Rows are points. Each table stands for the endless flat space through its points: a line for two points, a plane for three, and so on. The two share one point or none. Which?

First (3 x 4):
[[-14   4   2  30]
 [ -9  20  14  23]
 [-19  33  35   1]]
Second, 2 rows:
[[ -8  29  27   8]
 [-20   9   7  28]]
They share: [-14  19  17  18]

First (5 x 8):
[[-32 -12   9  23   9  -9  17  -1]
 [ 16  -8  -8 -12  -9 -22   7 -20]
 [-14  -1 -31  10  -6 -14  -6  18]
 [  6  -9  -5  -6  -6 -16  10 -16]
 [  2 -18  38   5   3 -40  31 -44]]
Second:
[[-13 -18 -11   8  -3 -20   4 -23]
 [-12 -16  -5   7  -3 -21  10 -17]]
They share: no point

First:
[[ 24  -2  22   8  -3 -20   1  -8 -10]
 [ 20 -14  18  10   3 -10  -5  -2 -16]]
Second, 3 rows:
[[ 24 -16  23  11   6  -6  -3  -3 -19]
 [ 20 -32  25  -9   6 -22   7  -7 -29]
 [ 22 -32  28 -11   6 -24  10  -9 -30]]
They share: [ 18 -20  16  11   6  -5  -8   1 -19]

First, 5 rows:
[[ 17  10  -3  16  16 -19 -28   7  10 -30  -3  17]
 [ 24 -18  25  12  17 -21  -2  23  -1  14 -16 -18]
 [ 11  -6  48   7  15 -36  -2  29  15  -6  18 -23]
 [ 14  17   0  11   7 -16 -12  18  16 -26   6   2]
 [ 24   8 -43  16   9   3 -19  10   0 -10 -34  17]]
Second, 4 rows:
[[ 28   4  -4   3  24 -22 -11  16  -1  -6  -9   3]
 [ 26  -4   4  18  16 -16 -25  15   2 -10 -15   5]
 [ -1  -4  -6  10  20 -25 -10   4   3 -15 -24   9]
 [ 17  -4  22  30   4 -19 -28  18  -7 -25 -42  -7]]
They share: [ 20  -4   0  15  18 -18 -21  12   3 -10 -15   7]

First (5 x 14):
[[  6  -1 -10  -6 -25  16 -16 -18 -15  28  -5  30 -19  -7]
 [  3  -6  -1   5 -47  12 -22 -30 -15  46   5  28 -22 -21]
 [  9 -37   1 -28  -5  22 -22  16  -2  -3  22 -12 -13  26]
 [ -2  12 -18  -7 -11  22   0  -8 -22   7 -18  28 -14   2]
 [-11  16  -5  23 -41  36   0 -18 -14  11  -5  17 -26  -9]]
Second, 3 rows:
[[ 22 -13 -17  -7 -27  34 -31   2  -8  18   4   2 -10   8]
 [ -6  -1   6 -10 -24   0 -21 -22  -1  11   2  37 -42  -3]
 [  2 -13   8 -22 -12  14 -11 -13  -3  13  24  27 -35  -2]]
They share: no point

First (2 x 20):
[[-15  -6 -35  22  13  25 -33  14  24  -5  19 -10  19  -8 -19  20 -15   6
  -20  -3]
 [-20  14  -5  12  -2  10 -13  19  14 -10  19  20  14  22  -9   5   0 -14
  -10  -3]]
Second (3 x 20):
[[-36   1  -3  20   1   2 -35  10  21 -25   6  -2  12  13 -19   6 -17 -23
  -16  -4]
 [ -1   4 -17  11  13   9 -23  23  28   2  35  17  15  14  -2  30  -6   2
   -8 -20]
 [-16   2 -16  12   5  11 -21  16  20  -6  24  11  13  10 -10  19  -5  -8
  -10 -11]]
They share: no point

First (3 x 24):
[[ 19   3   1  -5   7  15 -14  16   8   5  17   7  -4  -4   0 -15  -1  37
  -12 -37 -28  -2 -36   1]
 [  7  -9 -15  -1  15   7  -6  20 -16  17  29  -1 -24 -16  -8   1   3  13
    0 -17 -24  -2 -20 -15]
 [ 11 -15 -11 -11  19   7  -8  10 -20  17  23  -5 -22 -16  -8   7  11  13
   12 -15 -14 -10 -10 -19]]
Second:
[[  3  -1  -2   2  12  11 -20   9   1  16  16  -3  -9 -21   8 -14   3  31
    2 -22 -25  -9  -8 -15]
 [  3 -17 -14  17   4  25 -26  -8   2  13  30  11 -19 -17  21  -6  10  35
  -14  -7 -20  -6  -4  -1]
 [ 11 -17 -13   3   9  15 -17   5 -10  18  24   2 -19 -16   5  -1   6  27
   -3 -13 -15  -7  -8 -12]
 [  6 -19 -17  14   6  20 -23  -3  -2  19  31   9 -21 -18  17  -2   6  34
  -13 -10 -16  -3  -2  -6]]
They share: no point

First, 2 rows:
[[  4  17  15   4 -16  23  -3  11   0 -16  11  11   4  17  -5   0   4 -23
    6  -7  -8 -18 -21 -11]
 [  6  14   9   3 -11  25   2   5  -2 -13   9  16   2  17  -8   2  -2 -29
    9  -8 -12 -18 -24 -13]]
Second (3 x 24):
[[ 19   9  10  -4  -2  28  -9  21   1 -13  16  -4  20   6  -3  -1  23 -13
   19 -27   8 -23 -10  -5]
 [  1  33   4  22 -18  30 -25   5  15   3  14   6  -6  20  -9 -15  11   1
   -5   7  20 -23 -32  -1]
 [  6  31  -1  21 -12  33 -27   5  16   7  15   3  -3  17 -10 -16  15   4
   -1   2  26 -25 -31   1]]
They share: [  2  20  21   5 -21  21  -8  17   2 -19  13   6   6  17  -2  -2  10 -17
   3  -6  -4 -18 -18  -9]

First:
[[  2   3   5 -24  -2 -15  18  15 -18  23   3 -29 -17   4  -9  -8   6  18
   13 -20 -15  21   7  -6]
 [  6 -13  -3 -16  -6 -15   6  -5   2   3  27  -5 -13  16 -21 -20  14  10
   13 -12  -7  13   7  -6]]
Second (2 x 24):
[[ 10   3   6 -10  -7  -6  16  -4 -15  24  18 -12 -15   7 -10  -7   4  14
    1  -2 -24   6  -4 -11]
 [ -6 -17 -10 -30   5 -30   0   4  -3   8  14 -32 -11  19 -30 -31  20  22
   21 -26  -8  26  12   1]]
They share: no point

First:
[[-16   4  11  21 -15  -1   1   8   8  10 -24 -22 -21  10   3 -17   1  22
   -4  -3 -13   5  21 -10]
 [-12  -1  12  26 -19   5   7   8   6   8 -27 -27 -24   6   3 -16   2  28
   -4   2 -15   0  22  -9]]
Second:
[[-15  10   7   6  -8 -20  -3  11  -9  18 -23 -27 -15  11   0 -19  -3  19
  -13 -23  -2   6  26  -3]
 [-23   6  13  25 -17   5  -2  -1  34   9 -18 -11 -18  11   6 -21  -3  16
    2   7 -23  16  17 -17]
 [-21   8  11  19 -13  -3  -4   5  18  11 -20 -15 -18  13   4 -19  -1  16
   -2  -3 -15  12  19 -13]]
They share: [-20   9  10  16 -11  -7  -5   8  10  12 -21 -17 -18  14   3 -18   0  16
  -4  -8 -11  10  20 -11]

First:
[[ -1  22  -1  35 -12 -10 -10   8  14 -10  21   8  20 -31  -2   1 -13  29
    4 -20 -16   3   2   1]
 [ 13   3 -28  18 -19   0 -27  17  21  26  13  12   7 -18 -17 -31  24  -1
    1 -17  -6 -18 -13  -7]
 [ 21  14 -19  -1  -7 -24 -24  17  11  -3   8   1  17  -7 -20 -27  24   3
   10   5 -18 -24 -16   5]
 [  2  18  11  -6  -4 -37   2   4  25 -23  15 -16  35  -7   6 -20  -1   9
    1 -13 -22  -5 -10   8]
 [ 18  22 -13  10  -4 -25 -22  16   5 -15  11   4  19 -15 -18 -12  11  17
   13   7 -22 -17 -10   8]]
Second, 2 rows:
[[  9  23 -11  13 -14 -13 -12  12  10  -7  16  -2  18 -16 -16 -23   8  17
   10 -13 -12 -16  -8   1]
 [ 10  28 -15  12 -11 -11 -12  17   8  -8  20  -3  18 -21 -20 -26  10  23
   13 -12 -12 -18 -12   2]]
They share: [  8  18  -7  14 -17 -15 -12   7  12  -6  12  -1  18 -11 -12 -20   6  11
   7 -14 -12 -14  -4   0]

First:
[[ 10  18 -19 -18 -31 -13 -26 -32  17  17 -33 -11   6  -8  14   6  -9  27
   13   7 -36 -11 -18 -10]
 [ -5  -1 -14 -16  12   5   9   3  -9  -2  -6 -17 -15  25  12 -13  25 -18
   22  22  14 -30 -16  18]
 [ 11  16 -24 -20 -18 -10 -19 -25   8  15 -25 -19  -1   1  16   4  -1  16
   11   6 -23 -13 -13  -3]]
Second (2 x 24):
[[ -5  14 -18  -8 -16   4   3  -9  -4   5 -13 -21   5  11  24 -12   3  18
   27   6 -21 -21 -15  13]
 [  4   5 -12 -20 -10  -8 -15 -18  11   8 -25  -6  -7   5   6   0   9   0
   15  21  -9 -21 -21  -2]]
They share: [  1   8 -14 -16 -12  -4  -9 -15   6   7 -21 -11  -3   7  12  -4   7   6
  19  16 -13 -21 -19   3]

First, 3 rows:
[[  7  -6  -8  -6   3  -8   6  15  25 -26 -25 -16   1 -19  33  16 -27   3
   -1 -12   5  -1  13   3]
 [  4   0 -24  -5 -11 -13  -4  18  10   9 -14  -2  30   7   5  -8 -15  -2
  -12 -14   3   6  24  -3]
 [ 13  -2 -16   0  -9 -14  10  17  15 -16 -23 -20   7 -15  25   8 -35   5
    5 -16   1   1  23  -1]]
Second (7 x 24):
[[ -7  12 -41 -26  -9 -23  31  -1   6  19 -10 -21 -33 -34  27  -5 -22  19
  -34  32 -13 -22 -36 -10]
 [-12  -5 -12  21  16 -20  19  16  -8 -33 -29 -32  -7  -8 -11  -4 -14  -4
  -39   1   7 -14  13 -13]
 [ -9  20 -15  10 -12 -18  18  -8  38 -11  -4   3  14 -28  24   5 -24   7
  -31   2 -17  20  15   2]
 [  8  24   0 -42  -4 -37  18  -6  23  14 -26  16  11 -39  20 -34   6  42
  -33   3 -30  -6  15  10]
 [  8   1 -37 -18 -17  -3  -5   7  29  18   2  -8   6 -10  47  23 -26  -7
   -9  15   3   7 -18   1]
 [-10 -15 -11 -28  -3 -18   3  14   7  -8 -38  -1   4   5   0 -15 -22  13
   -3 -14   4 -22   9   6]
 [ -5 -17 -23 -14  14  -1  -3  34   1  -7 -27 -15   7   9   2  -3  -7  -6
  -11 -19  21 -15   9 -10]]
They share: [  1  -4 -15  -9   0  -8  -4  16  20  -6 -18  -3  19  -2  17   3 -13  -2
 -13 -11   6   3  15   1]
